Rows are points. Any point is a mix of the corners, with weights that add up to 1. It lies inside the corners' shape when no weight is negative. Is each point inside? If not, which corners have a negative weight?

Corners:
(1): [-7.4  8.3]
(2): [ 4.5 -1.7]
(3): [ 1.5 -4.4]
Points:
[ 1.3 -3.9] => inside
[-2.9  4.9] => outside (3)
[ 1.4 -3.6] => inside
[0.4 0.6] => inside
[-4.5  3.2] => outside (2)
[1.3 0.9] => inside
[2.6 1.5] => outside (3)
[-7.8  8.0] => outside (2)
[ 3.5 -1.8] => inside

Corners:
(1): [ 1.7 -8.3  5.6  1.8 -1.2 -1.7]
(2): [-1.1 -7.0  2.9 -4.0  3.9  0.2]
(3): [-4.7  3.9  2.2  7.4  3.1  4.8]
(4): [ 1.0  4.3 -3.0  1.0 10.5  1.9]
(5): [  1.3 -13.8  -3.3  -3.1 -10.2 -10.2]
(6): [  4.8  -4.3  -3.8  -0.3 -11.5  -4.5]
(7): [-4.6 -3.2 -0.5  5.2  0.2  7.5]
Points:
[ 1.3 -1.8 -0.3  1.1  2.1 -0.3] => inside
[ 0.8 -7.0  1.2 -0.2 -4.7 -2.1] => outside (4)
[ 1.4 -4.7  0.5  0.4 -2.1 -2.8] => outside (7)
[-0.2 -6.5 -1.2 -0.9 -2.8 -2.1] => outside (1)
[ 2.3 -5.1 -0.1  1.0 -5.5 -2.2] => inside
[ 0.6 -1.3 -0.1  2.3 -0.9  1.2] => outside (5)
[-0.9 -6.1  2.4 -2.3  2.6  0.1] => inside
[-1.0 -4.8  1.6  1.6  2.0  1.1] => outside (6)

Corners:
(1): [  6.6  -0.3   3.6   8.7   7.1  -4.9 -12.8   1.6   2.0  -3.5  10.4  -2.3]
(2): [-10.1  -3.8   3.0  -3.9   1.2  -1.2  -1.4   0.6   0.3  -5.7  -4.7   3.1]
(3): [ -0.1  -7.6  -7.0 -10.5   1.2   0.1  10.9   1.2   0.9   6.1  -5.7   0.8]
(4): [-7.2  0.5  9.8  3.6 -6.1  1.0 -5.2 -1.7 -8.8 -5.2 -6.5  1.7]
(5): [-3.3 -3.2 -5.0 -2.2 -4.1 -6.1  6.0  3.3  3.8  6.9  0.9  0.2]
(6): [ 5.4  1.2 10.7  3.6  9.7  1.4 -7.7  1.4  2.9 -6.3  1.7 -8.0]
(7): [ 1.4 -3.2 -2.5 -2.1 -3.7 -8.2  6.2  3.1  0.7  0.8 -1.5  3.2]
(8): [  0.4  -0.2  -7.1  -8.7  -0.2  -3.1   2.4   2.2   0.5   2.2 -11.8   3.9]
(9): [-6.4 -1.9  7.0 -8.7  1.2 -1.6 -9.3  1.2 -0.5 -0.5  8.1  6.5]
(10): [ 0.0 -1.3 -4.2 -3.5 -7.3 -0.4  2.3 -2.6  4.4  0.7 -5.6  1.1]
(11): [ 3.3  5.5 -7.9 -5.2  3.3 -3.5  6.0 -4.8  6.0  3.8 -0.7 -2.1]
(12): [-6.9  0.7  1.9 -4.7 -4.5  1.8 -0.4  1.8 -5.3 -5.0  0.2  1.0]
(13): [ 2.1  1.1  3.8 11.2  3.8  6.1 -8.0  1.8  6.9 -2.8  4.3  1.5]
Points:
[ 0.9 -0.9 -0.5 -1.8  1.6 -0.4 -1.6  0.6  2.9 -1.0  0.4  0.8] => outside (4, 5)
[-2.0 -2.4  2.6 -2.8  0.7 -1.1 -3.4  1.7  0.4 -0.9  1.7  2.1] => outside (11)
[ 0.8 -1.4 -4.0 -4.5  3.4 -2.4 -0.7  1.9  2.1  0.6  0.6  3.8] => outside (4, 5, 6, 10)
[-2.2  0.4  0.6 -2.0 -6.2 -4.7 -0.7 -0.4 -2.9 -0.2 -2.6  2.8] => outside (2, 3, 6, 13)
[-2.4 -0.7  1.2 -0.6 -2.0  0.3 -1.6  0.1  0.7 -1.8 -1.6  1.3] => inside
[-4.2  0.5  6.2 -0.1 -0.7 -1.0 -5.3 -0.3 -2.1 -4.2  1.1 -0.8] => outside (3, 7, 8, 13)
[-4.1 -0.9  4.0 -0.3 -2.1 -0.6 -3.1 -0.3 -2.0 -2.6 -2.3  1.7] => inside
[-2.7 -1.7  0.1 -2.3 -1.5 -1.1 -0.6  0.0  2.1 -1.4 -2.2  1.8] => inside
